Rows are points. To make a cloud, some directions were put in groups of two or more. Within a group, all points are equally far from the middle, so they leave a hole (a ring in 2 directions, a hollow ball in 3). The other directions are filled evenly. Then the cloud was stretched, turned, moved and blurred a little. Count the holes, and give their numbers of directions, smallest first.
In the rows, zero is written as 128.

Cloud, 22 rows:
[[118 165 171]
 [175 122 161]
 [141  63 150]
 [133 158 106]
 [ 99  65 150]
 [ 95  97 183]
 [ 99 124  78]
 [ 88  68 125]
 [160 156 152]
 [ 95  65 142]
 [ 71 114 155]
 [157  72 125]
 [114 148 189]
 [144 140  91]
 [122 149  90]
 [101  71  94]
 [165  99 103]
 [117 142 194]
 [ 96  63 136]
 [114 170 140]
 [175 125 125]
 [ 74 102 159]]
Holes: 1 (3)

Cloud:
[[112 177  96 177]
 [120 164  74 167]
 [190 160 148 171]
 [179 129 158 193]
 [195 121 117 194]
 [106 146  96 126]
 [167 165 163 133]
 [144 137 170 182]
 [188 110 172 115]
 [163 165 162 126]
 [128 128 147 205]
 [199 150 121 178]
 [162 160  87 150]
 [164 143 188 106]
 [141 101  76 137]
 [174 103 144 186]
 [194 145 148 169]
 [143  98  74 198]
 [ 91 126 127 158]
 [ 91 127 102 129]
 [154 175 118 136]
 [ 86 121 124 124]
 [152 175 132 132]
 [183  90 137 113]
 [160 161 171 145]
 [158 160 135 106]
 [139 122  60 167]
 [125 126 190 122]
 [144 134 193 124]]
Holes: 1 (3)

Cloud:
[[192 190  69 163 107 143 179 142]
 [116 167 186 146  90  91 142 151]
 [145 127 175 104  97 134  68 140]
 [112 130 134 156 107 145  76 164]
 [116 182 156  92 144 100 126 165]
 [ 64 152  99 190 130 101  94 137]
 [129 148 145  69  82 123 119 139]
 [ 92 113 120 161 154 172 150 122]
 [174 137  85 188 111 121 159 199]
 [170 197 119 151 157 126  69 179]
 [153 160  75 171  94 100 129 213]
 [191 169  90 134 124 111 186 146]
 [151 110  89 117 199 153 107 143]
 [ 94 117 128 168 115  86 173  84]
 [167 186 120 194 159 144 112 126]
 [ 97 153 106 180 154 118 181 193]
 [135 191 100 182 145 142 170 159]
 [129 174 141 177 133 191 154  99]
 [141 166 169 125 177 156  90 198]
 [ 87 154 174 172 133 101 108 174]
 [192 143 135 137 137  94 108 130]
 [115 110  80 173 113 103 115 176]
 [ 79 161  94 143 113 113 144 149]
 [155 227 126 148 159 117  84 176]
 [191 113 157 162 153  99 167 146]
 [100 123 163 107 170 112 119 146]
 [123 209 137  97 149  90 121 145]
 [140 176 138 160 167 194 104 109]
 [166 162  93  74 158 191 138 181]
 [156 148 123 221 169 117 133 170]
 [175 159  79 176 127 138 133 172]
 [170 199  84 113 156 206  96 141]
 [176 118 117 161 161  82 139 119]
 [147 143 175 186 165 144 146 176]
 [209 166 112 113 114 121 166 132]
 [ 81 203  92 156 149 133 110 140]
 [189 166 150 100 149 112 111 200]
 [179 192 125 182 143 123 110 158]
 [ 62 141  88 164 126  92  99 181]
 [105 113  86 179 103  86 140  97]
 [135 177  83 197 179 123 116 150]
 [114 162 118 175  95 120  79 137]
 [107 194 111 116 104  97 179 130]
 [108 225 143 148 116 121 135 208]
 [ 90 126 116 146 116  71 126  93]
 [145 156  58 199 115  94 115 135]
 [ 84  88 134  97 162 144 102 123]
 [153 172  99 195 161 126 137 186]
 [166 132 156 127 161 108 173 178]
 [141 147  84 138 181 156 133 172]
 [131  61 191 127 105 139 170 119]
 [148 142 164 199  74  69 134 146]
 [177 141 131 161 118 130  93 208]
 [175 114 103 129 142 101 107 118]
 [187 148  78 110  78 160 139 122]
 [147 101  72 123 138 150  76 116]
 [156 123  83 136 187 148 122 124]
 [170 101 173 163  94 109 117 106]
 [143 111 138  55  83 139 122 182]
 [107 207 138 115 121  69 146 135]
 [168 102  98 132 105  94 153 180]
 [ 91 121 151  97 161 116 112 140]
 [139  95 112 130 107  65 134 184]
 [181 164 199 140 124 176 178 181]
 [171 158  68 131 154 153 127 149]
 [107 155 124 108 113 124 181 157]
 [ 97 169  98 152 137 119 175 141]
 [166 170 131 159  94  99  86 193]
 [125 193 123 166  87  86  64 147]
 [204  83 167 149 116 113 148 147]
 [152 137  94 154 182  90 137 119]
 [100 105 123 135 108 124 162 128]
 [176 167  67 128 149 163 127 127]]
Holes: 2 (2, 2)

Cloud (91 x 9):
[[ 58 119 159 177 130 141 184  92 145]
 [148 155 168 116 162 138 102 116  75]
 [179 138 155 158 164 100 152 133 146]
 [ 96 165 146  87  96 131 204  93 185]
 [104  83  99  89  88  96 184 162 150]
 [120 195 177 112 142 124 164 142 173]
 [143 123  98 108 176 138 186 156  66]
 [ 60 142 139 104 121 127 191  71 151]
 [ 79 118 143 151 153 180 126 103 190]
 [ 64 139 102 116 123  78 215 101 159]
 [119 164 124 165  84 133 162 150 172]
 [ 80 117  93 156 112  65 144 102 151]
 [105 112 176 133 105 121 134  79 110]
 [139  92 145 164 125  99 190 103 105]
 [ 98 145 161 135 106 166 188 106 185]
 [ 85 150  92  82  94 118 165 129 194]
 [118 180 133 161 131 121  97 170 168]
 [117 146 179 162 177  62 160 131 121]
 [201 143 163  74 150 148 154 104 118]
 [ 97 109 105 129 203 112 180 147 121]
 [ 77 125  79 136 140 128 145  53 147]
 [134 111 164 117 126 152 136 197 169]
 [121 112  79  97 166 161 135 121 200]
 [100 192 123 138 143 182 110 111 151]
 [ 95 130 133 164 160  79 114 167  99]
 [138 161  66  91 180 189 136 144 141]
 [137 136  90 119  75 119 188 170 110]
 [199 148 104 111 173 136 171 119  90]
 [152 190 150 124 160 159 129  73  85]
 [121 163 137 141  75 147  86 131 151]
 [102  88 131 100 116 139 115  96 107]
 [147 104 142 133 169 102 187 161  85]
 [169 185 169 137 125 124 178 166 127]
 [128 190 159 106  83 128 145 132 164]
 [114  94 115 140 141 102 210  64 107]
 [128 171 124 122  86 178 112 111 145]
 [100 184 148 186 142 121 184  96 140]
 [131 104 148 132 178  80 197 149  97]
 [148 150 173  78 145  92 121 127  88]
 [ 82 162 103 103 130 105 229  87 162]
 [143 133 145 146  76  98 192 151 202]
 [115 107 131 153 166 179 175 170 158]
 [ 96 138 102  85 123 137 143 131  71]
 [169 135 111  96 168 153  60 116 141]
 [ 64 162 169 128 102 116 193 165 153]
 [ 97 149 108 116 127 112 128  67  98]
 [ 82 109 126  94 132 126 220  70 140]
 [136 122  93  67 166 144 148 174 160]
 [112 119 110  90 131 126 218  95 197]
 [175 119 151 132 124 114 142 194 167]
 [177 172 181 129 134  90 171 177 159]
 [106 168 175 136 213 151 164  64 109]
 [135 165 137 167 136 164  89 139  72]
 [ 98 101 109  88 183 128 173 115 172]
 [ 82 136 114 137 118  49 198  88 138]
 [ 45 136  98 164 138 111 161 169 138]
 [186 133 126 113 182 103 184  99  81]
 [ 82 173 152  76 160  76 195 103 156]
 [ 89 114 163 152 125 114 182 145 213]
 [140 135  65 120 125 185 163  78 167]
 [ 63 130 173 158 129 145 200  74 144]
 [165 142 110 158 167 115 102 162 139]
 [108 154  96 187 188 125 136 108  95]
 [ 72 113 109  98  99 187 133 133 147]
 [ 91  98 155 146 152 134 174 169 177]
 [112 129 131  94  80 185 149 136 149]
 [122 133  89 103 174  99 140 176 205]
 [ 87 161  99 170 106  94 125 158 192]
 [ 84 121 135 141  76 108 202 183 123]
 [ 96 184 158 131 189 143 152  64 115]
 [114 121  77  97  73 120 179 171 129]
 [ 81 150 163 155 103 101 104 104 119]
 [153 143 141 148 145 139 149 181  69]
 [ 93 117 171 144 177 115 181 164 173]
 [131 106 113  62  70 131 151 148 150]
 [113 155  88 135 124  97 157  68 135]
 [ 69  97 156 153 164 153 133 138 169]
 [150 169 125  72  97 113  98 151 116]
 [153 101 101  83 114 130 197 152 171]
 [132 158 100 113  88  91 213 114 191]
 [ 77 142  59 156 135 155 189 105 164]
 [173 118 159  89 110 143 102 125 147]
 [ 96 104 118 157 190  93 157 132 188]
 [154 132 140 108 171 139 115  62 161]
 [ 58 132  90 182 115 182 149 153 165]
 [104 107 106 149 106  65 158  95 136]
 [131 111 183 127 137 148 214 163 149]
 [ 95 107 114  88 167 153 156 105 184]
 [ 89 134 110 171 164 121 158 144  66]
 [106 141 109 132  64 108 165 212 161]
 [132 164 166 121 169 186 184 160 127]]
Holes: 3 (2, 2, 3)

Cloud (105 x 9):
[[101  94  93 165 115 124  74 154 182]
 [103 131 175 160  93 108 113 122 161]
 [117 197 128 142 108 155  76 113  55]
 [ 84 137  56 120 156 121 147 125  77]
 [166 155  89 117 100 145 154  84  84]
 [ 83  81  85 170 121 142  79 103  88]
 [162 112 137 138 119 157 126 129  62]
 [118  66 106  76  39  80 124 126 120]
 [ 93 132 149 117  95 130 148 197  69]
 [ 81  72 172 118 141 100  48  72 108]
 [ 77 149  60 112 137 106 168 139 110]
 [ 93 150  93 192 166 139 116  76 107]
 [165  99 121  83 118  98 133 119  99]
 [ 90 132 111  65 114 106  89 107 125]
 [114 135 146 131 115  77 104 127  83]
 [ 89  91 139 126 132  80  79 152 127]
 [115 153 194 121 111  91  88 176  86]
 [115  80 142  63 124 105 165  41 148]
 [122  95 175 109 117  93 146  63 152]
 [131 135 199 143 137 160 122  56 186]
 [100 125  86 163  87  83 186 109 120]
 [150 133  87 140  71  76  97  85 100]
 [126  98 111 189  93 115 112 151  93]
 [ 97 134 113 122 122  74  96 204 138]
 [147  86 183 176 122 104 100 126 130]
 [172 155 150 115 135 143 198 106 125]
 [129 178 171 128  74 169 169 117 118]
 [148 177 127 125 112 158 175  69 106]
 [ 65 118 154 123 144 103 150 102 104]
 [ 85 155 131  87 136  99  82 119 126]
 [180 143 119 130 116 145 145 114  91]
 [145 115 125 148 103 156 104  44  38]
 [ 72 151 134  89 103 112 122 106  66]
 [ 79  35  92  94 104  95 109 144  94]
 [122 140 131 124  88  83 140 154  45]
 [117 100  99 125  31  85 123 145 175]
 [ 74 114  77 153  72 118  85 115 121]
 [ 57 148 164 152 143  97  86  89 164]
 [152 153 105 101  85 133 145 135  54]
 [153 162  99 115  93  98 130 216  97]
 [ 81 105  87 152  65 117 107 109 114]
 [116  97 132  82  86 111 183 150 133]
 [ 62 147 151 102 111 127 180 134 108]
 [ 94 149 121 134 145 158  65 124 116]
 [132 168 111 181  97 135 109 170  97]
 [ 60 110 100 160  94 114 145  96 155]
 [120 100 119 103  93 174 113  29  82]
 [127 144 157 173 100 153 168  68  82]
 [126 107 178 171 137 121 118 109 199]
 [110 117 100 115  90  89 114 220  85]
 [132  85 112 104 125 135 164 147 101]
 [197 131 122 152 166 140 118  83 115]
 [121 124 159 197 133 151 183  82  90]
 [112  95  80 160  83 111 118  79  76]
 [140 144  92 171 110 141 177 127 132]
 [101  77  69 121 113  97 175 192  91]
 [132 150 128  95  79 136 147 132  37]
 [117 116 124  95 145 117  78 125  73]
 [ 87 168  86 148 100  65  61 121  79]
 [164 124 189 144 107 153 122 100 158]
 [ 93 151 126  83  77  93 159 109 118]
 [175  94 152 169 149 138 127 115 173]
 [ 48 112  99 112  82  80  70 154 102]
 [175 121 138 189 111 128 117 124  73]
 [ 69 159 152 113 140 120 160 138 117]
 [139  69 139 149  75 142 152 105 139]
 [ 24 161 125 163 129  87 106 135 123]
 [141 108 143 173 128  87 111 106 117]
 [127 169 112  92 114  95  91 127  71]
 [139  95 163 101  84 174  85  60  97]
 [ 70 111 134  91 111  93 132  80 146]
 [ 82 143 147 148  92  81  89 152 132]
 [ 90  96  96 148 122  67  59 162 105]
 [ 60 137  87 125  70  82 154 108 184]
 [117  73 121 163 101 112  57 144 138]
 [178 168 111 152 126  54 140  84 155]
 [119 106  56 103  89 142  74 138 143]
 [ 89 135 155  86 105 118 173 121 129]
 [113  81 139 129  66  89 112 120  97]
 [ 53 126  78  92 138 101 118 154 169]
 [133 143  72 125 175 118  90 146 116]
 [ 87 116 177 149  63 110 176 120 152]
 [ 85 121 130 160  91 116 104  57  38]
 [ 75 154 130 148 180  82 127  89 106]
 [ 60 160  87 198 124 145 172 107 108]
 [ 50 197  99 126 125 121 152 158  76]
 [132 123 110  76 135 108  70  95  76]
 [161 131 139 103 121  74 151 114 129]
 [ 43 155 157  98  65 104 161 130 123]
 [154  91 102 111  44 148 142 126 156]
 [133 135  96 167 106 125  99  86  90]
 [ 80 141 163 163  75 129 126 135 169]
 [160  95 185  92 111  91  96 144 105]
 [153 131  80 132  73 134 125 114 140]
 [ 55  84 125 153 119 130 111  68 147]
 [ 64 109 169  93  68 122 133 189  95]
 [104 103  94 149  75  79 145 125  45]
 [ 93 101  89 136  58  66 109 189 144]
 [178 117 157 202 154 109 165  90 126]
 [ 50 142 167 122 121  93  71 101 134]
 [ 57 112  60  84  84 118 129 177 117]
 [144 140 148  89 119 140 155  79  58]
 [113 164 134 159 134 163 178 132  90]
 [ 50  99 136 124 108 103 136 133  76]
 [157 113 186  78 137 143 169  72 112]]
Holes: 1 (2)

Cloud:
[[191 101 127 101 151 211 148 109 164]
 [149 140 123 106  72  85 122 166 102]
 [193  82 125 157 167 129 164  84 128]
 [136  66 102 127  83 123 116 111 108]
 [114  59 128 141  84 101 164 108  86]
 [193 100 133 137 111  82 149  72 146]
 [199  85  51 117 105 166 185 147 127]
 [183 135  78  94 105  98 135 200 172]
 [155  71 172 133 201 134 171 154 127]
 [ 80  88  82 118  78  83 149 120 128]
 [106 151  95  63 133 135 176 138 117]
 [164 128 190 156 155 144 144 134  51]
 [163 122 123 122  96  71  99 174 137]
 [182 164 138 151 145 128 202 139 140]
 [113 183 160  86 147 152 138  94  98]
 [130  93  52 106 107 122 207 150 198]
 [173 111 124 193 127 146 115 167 105]
 [ 88  97 139 150 133 110 106 160  38]
 [119 131 187 157 131 115 165 162 101]
 [167 100 131 216 127  89 142 137  79]
 [176 128 164 114  95  76  99 172 165]
 [156 148  94 156  86 111 118 142  67]
 [120 125 136 174 119  79 122 141  56]
 [150 100 129  89 139  89 167  93 155]
 [153 121 139 111 141 165 188 107  62]
 [141 148  95  66 128 132 143 180 139]
 [183  70 105 165 190 110 189 133 124]
 [143 100  86 193 151 120 146 173 157]
 [111  95 121 127 185 166 137  76  86]
 [ 75 100 138 133  98  96 107  95 121]
 [173 114 148 143  82 129 192 139  86]
 [105  70  75 157 180 120 153 142  82]
 [160  90 181 124 182 106 141 138  76]
 [124 106 194  89 171  83 131 144  91]
 [ 95 111 132 225 133  78 171 135 135]
 [178 113 108 142 183 166 161 174  88]
 [100 115 172 110 202 112 118 110 101]
 [147 149 104  96  88 131 117 177 148]
 [ 87  86 114 188 136 108 150 160 141]
 [114 143  71 147  73 125 144 120  60]
 [ 90  84 108 167 188 182 139 123 137]
 [165 191 147 167  88 117 142 109 145]
 [150 101 183 182 197 137 151 121  93]
 [158 126  67  93 126 142 156 102 127]
 [110 118 108 160 121  80 112 156  77]
 [138 103  90 138 157 133 186  78  99]
 [113 108 172 108 134 142 186  98 161]
 [147  63  89 130 119 188 139 128 132]
 [186  99  82 184 169 141 146 178 147]
 [142 134 123 118  64  69 207 108 176]
 [118 124 161 147 119 142 189  84 146]
 [189 107 108 158  67 111 189 169  91]
 [121 149 198  96 129  93 150 159 122]
 [148 100 171 152 138  80 110 103 104]
 [184  72 172 146 129 145 145  84 128]
 [136 116 134 106 148 168 169  82  70]
 [141 170 160 118  82 100 150 133 133]
 [172  88 178 155 125  87 141 147 184]
 [184 169 178 133 158 156 147 132 141]
 [182 138 158 110  67 112 150 166 159]
 [141 141 155  93  79  65 155 159  96]
 [150 126 122 175  76 129 194 139  86]
 [214 107 119 151  81 141 138 176 108]
 [107 151 110 124  70 141 105 101  78]
 [168 136 159 120  73 128 135  89 189]
 [ 99  72 133 142 210 148 180 152 130]
 [109 128 126  98 135 101 181  81 141]
 [120 165 122 121 179 149 166 162 129]
 [174 111  82 100 123 181 142 156  75]
 [124  89 156 157 124  75 115 113  93]
 [163 175 134  93 122 122 159  97 129]
 [182 115 152 138 105  95  86 152  87]
 [126  91 170 181 204 143 166 106 111]
 [155  92  98 135  80  90 123 129 215]
 [171  84 129 130 184 128 168 140 201]
 [210 107  65 129 116 161 166 179 103]
 [185 133 189 150 151 148 128 126  56]
 [156 159 136  89 143 141 188 145 152]
 [172 150 156 118 120 123 204 144 144]
 [137  87  82 205 191 159 135 131 104]
 [171 114 196 167 193 146 139 132 118]
 [106  85  70 139 159 161 191 102  81]
 [180 112 113 194 110 126 143 172  95]
 [125 114 157 104 138 160 162  75  65]
 [ 95 134 198 146 142 129  92  62 155]
 [163 107 174  89 166 114 160 162  58]
 [171 134 168  97  77 128 161 111 178]
 [128 184 134 172  86 109 152 125 126]
 [156  85 130 118 182  73 178 151  99]
 [155 138 154 184 116  86 160 159 141]]
Holes: 3 (2, 2, 2)

Cloud, 92 rows:
[[ 77 156 120  95 112 123  94  97 170]
 [183 154  92  88 115 144 119 198 164]
 [132 168  83 143  89 117 155  92 170]
 [136 141  79  46  83 164 110  77 159]
 [107 187 108  71  71 165 103 100 196]
 [166 150  72 118 131 209 156 178 170]
 [ 86 155 103 144 103 194 119 124 146]
 [ 77 215  99  98 144 108 121 182 155]
 [178 174  91  96 103 169  86  94 138]
 [111 172  97 136  74 190  90  89 170]
 [181 116 108 173 140 147  91 108 157]
 [152 122 146 144 169  44 152 158 125]
 [189 117 133  91 123  66 158 144 131]
 [128 127 113 175 161 175 161 117 128]
 [109 191 153 144 119  86 108 115  56]
 [131 137  64 158 119 165 134  77 122]
 [176 121 106 131  83 116 135  72  88]
 [175 101 103 121 122 121 144  68 100]
 [147 113  97 119 120 230 122  84 171]
 [134 130  55 113  98 138  97 135 143]
 [173  50  93  83 123  99 166 149 156]
 [111 221  92 155 105 180  92 116 156]
 [159 101  83 101 123 181 135  84 112]
 [ 85 220 144  83  97 103  95 116 122]
 [146 114 132 158 102 137 142  50 137]
 [188 205 125  91 135 110 117 115 143]
 [137 176 100  90 121 211 126 118 208]
 [104 125 104 100 101  72 150  88 158]
 [152 137 107 175 111 140 137  64  96]
 [133 185 149 186 153 106 144 138 159]
 [103  93  95 192 113  86 159 143 116]
 [105 134  83 159 114 129  64  81  93]
 [143 165  87 101  75 106  80 103 113]
 [148 103 133 208 149 136 156 117 100]
 [167 151 123 177  93 154 158 118 171]
 [185 157 134  85 152 170 130 207 154]
 [210 112 112 172 131 134 128 129  97]
 [185 109 138 117 165 104  99 135  91]
 [124 165 103 127 124 109 109 190 150]
 [189 171 158 144 133 172 142 156 121]
 [142 175  89  68 115 203 112  80 150]
 [110  85  69 157  93 173 113 100 130]
 [172 106 104 161  69  95 128 117 156]
 [103 159 121 139  79 124 112 168 182]
 [129 169  81  27  91 125 129 143 182]
 [122 154 112  86 160 154 112 132 102]
 [171 152 106  89 139 150 157  95  96]
 [104 142 117 161  96  79 163 146  91]
 [128 136 120 185 103  81 145 142  80]
 [160 214 117  71 124 221 112 117 186]
 [ 98 158  56 151 103 168 119 125 117]
 [ 92 239  98  86 142 152 109 121 168]
 [113 203 155 146  75 155 121 127 150]
 [135 201 145 151 122 125 115 106 163]
 [111  61  66 140 124  70 129 114 116]
 [196  92 113 107 154 137 107 174 128]
 [143 175 140 130 103 128 129 190 156]
 [ 94 101  96 174 144 127 151 152 123]
 [128 141 103 131  82 124 150  62 167]
 [125 120 116 159  73 166 158  69 157]
 [122  83 125 146  98  73 166 144 109]
 [121 117  84 152  84  45 154 136 137]
 [116 165  93  95 102 167 137  71 114]
 [161 207 139 123 131 125 153 106 157]
 [128 163  91  68 139 104 163 164 168]
 [136 222 116  70 151 124 109 163 169]
 [112 198 124  47  95 145 116 156 132]
 [162 102  56 157 136 119 146 117 126]
 [167  78 136 121  98  53 123 114 107]
 [166  97 118 143 168  59 157 146  89]
 [209 150 118 136 150 185 109 151 101]
 [177 155 105 178 110 118 130 150 109]
 [125 209 122  94 141 142 120 197 136]
 [ 95 136 113 110 115  80  89 130 166]
 [142 183  98 149 160 217  96 106 141]
 [195 129 102 164 105 133 110 108 133]
 [120 155 110 150 127 158  92 108 188]
 [162 162 129 166  75 159 133 148 142]
 [187 203 151  77 154 122 126 162 101]
 [101 136 122  76 120 110 112 151 174]
 [ 79 165  95 154 135 154 124 169 142]
 [ 48 178 126 120 119 138  96  92 151]
 [128 115 122 175 156 104 173 163 119]
 [ 88 201 113 117 173 163 138 125 125]
 [151  87  92 100 114 118 144  87  96]
 [129 145  54 117  99 143 130  85  93]
 [115 195 100  55  83 194 133 100 192]
 [ 95 169 130 124 135 184 117 133 174]
 [139  77 113 219 132  69 140 134  98]
 [100 162  68 174 119 152 138  91 156]
 [178 149  86  79 148 132 101 169 121]
 [126  95 113 197  78  68 110  76 142]]
Holes: 2 (2, 4)

Cloud, 103 rows:
[[151 122 179 101 183  40  84 103 115]
 [123 123  90 174 112 119 115 115  93]
 [140 131 182  87 185  69  93 132 135]
 [179  91 148 121 159 114  90 114  92]
 [ 80  84 182  83 149 172  86  96 116]
 [ 73 132 137 128 165 194  87 114 158]
 [123 178 118 105 142 110  83 139 126]
 [149 108 157 121 117 180  83 138 180]
 [167 100 158  91 100 151 113 188 176]
 [ 83  96 203  94 150 122 156 134  91]
 [108 140 103 128 140 142 157 150 132]
 [126 164 109 116 101 131 187 107 141]
 [127 138 163 141 121 144 137 203 189]
 [174 135 135  82 157 170 139 116  64]
 [145 169  87 129 117 140 102 118  21]
 [156 181 119 100 165 194 107 110 152]
 [120  53 138  76 141 135 109 119  90]
 [108 113 210 114 153 101  83 164  90]
 [144 143  96  85  83 173 168 106 124]
 [125  62  99 124 143  89 110  68  81]
 [105 102 124 102 140 164 100  47 129]
 [154  83 127 138  89 136 179 154 111]
 [135  59 115 110 150 138 159 113 116]
 [159  97 135  39 145 131 119  47 147]
 [171 197 131 139 120 107  87 174 105]
 [ 72  99 133  98 124 162 118 133  99]
 [132 139 130 130 181 118 141 145 126]
 [154 167 104 126 126  77 129 160 170]
 [140 176 197  97 134 140 131 196 134]
 [129 169 128 100  80 165 189 110  84]
 [147 159 127 167 140  95 107 107 162]
 [140 176 106 120 161 209 115  94  93]
 [159 125 109 173 126 105 140 127 180]
 [188  91 134  86 114  73  75 107  65]
 [ 91  94 127  89 133 165 169  75 158]
 [135  95  95  91 133 158 108  45 106]
 [ 66 164 139 126 136 169 143 144 134]
 [109 122 171 127 116 132  50 203 123]
 [ 94  89 195 118  81 163 155  97 100]
 [155  84 155  70 166  82  99  56  94]
 [200 149  97 109 130  78 171 163 123]
 [133  82 133  64 138  84 106 115  80]
 [167 125 128 131 140  66 149 191 141]
 [ 96 119 107 156 145 135 100  65 133]
 [126  82 204 116 163 143 150 119 158]
 [227 100 106  60 157 112 132 106  92]
 [184 157 170  68 135 133 137 150 161]
 [113 113 104 178 132 196 100 116 105]
 [195  99 157  93 112 101  95 111  97]
 [153 183 166 145 112 129  85 199 102]
 [125 124 134 142 141 142 127  74  54]
 [196 146 110 109 132 169 109 143 171]
 [186  99 167 105 134  78 154 120 179]
 [154  45 116  78  98 134 162  91 136]
 [ 75 159 149 138  95 128 140 116 127]
 [112  98 144 158 107  83 147 124  69]
 [ 81  97 144 126 166 141 154 102  98]
 [113 140 149 128 170 127 176 135 132]
 [109 154 129 165 184  96  86 114 146]
 [158 111 138 133 178  89 150  52 112]
 [181  96 136  60  83 197  85 117  99]
 [105 148 144 111 142 100 176 123  73]
 [103  89 194  83 154 113  93 132  95]
 [ 85 146 151 169 106 138 182 168 122]
 [135 138  82 104 135 165  62  88  84]
 [102 125 153 128 154 180  34 153 134]
 [114 138 113 117 100 118  87 118  96]
 [109 167 155  94 131 127  67 141 109]
 [111  62 173 110 152 168 134 108  96]
 [138  82  81  83 100 163 124 147 174]
 [133 123 167 156 133  56 150 179 115]
 [140 197  95 141 137 162  68 152  61]
 [153  69 154  94 148 164  40 155 114]
 [144 143 134 110 116 176 189  80  97]
 [185 106 100  92 153 157  42 124 153]
 [146 163 110 143 158 128 113  84  53]
 [ 93 112 115 139 140 207 124  77 134]
 [173 138 152  88 109 204  99 192 158]
 [119 161 109 133 148 143  83  66 120]
 [120 140 140 133  83 148 107 152 164]
 [ 91 151 121 166 155 141 108  78 105]
 [122  66 140  94 103 207  77 101  92]
 [146  84 159 101  62 171 141 139  74]
 [121 110  84  96 155 132  75 100 133]
 [105  52 110  95 139 164 109  88 111]
 [167  91 138  94 185 100  86 137 179]
 [167 115 112  51  70 127 153 117 108]
 [120 150 212 100 146 103 105 111  36]
 [175 107 169 127 154  77 129  94 188]
 [131 148 135  80 139 210 101  99 166]
 [188 110 156  70 116 140  82  92 101]
 [145 106 179 112 114 101 105 221 103]
 [150 163  78 146 117  79 130 102  95]
 [140  86 160  55  86 216 136 153  85]
 [145  90  79 101  94 125 181 132 126]
 [103 138 121 123  87 155 117 154  31]
 [120 180 137 140 128 128 172 166 124]
 [185 206 106 134 132  55 147 119 126]
 [141 114 137 168 171 101  81 155  97]
 [165 138  78 100 130 216 129 101  73]
 [136 115 167 146 139 101 103 139  47]
 [140 120 122 131 148  42 148  45  70]
 [148 189 103 126 105 115 161  79 127]]
Holes: 2 (3, 3)
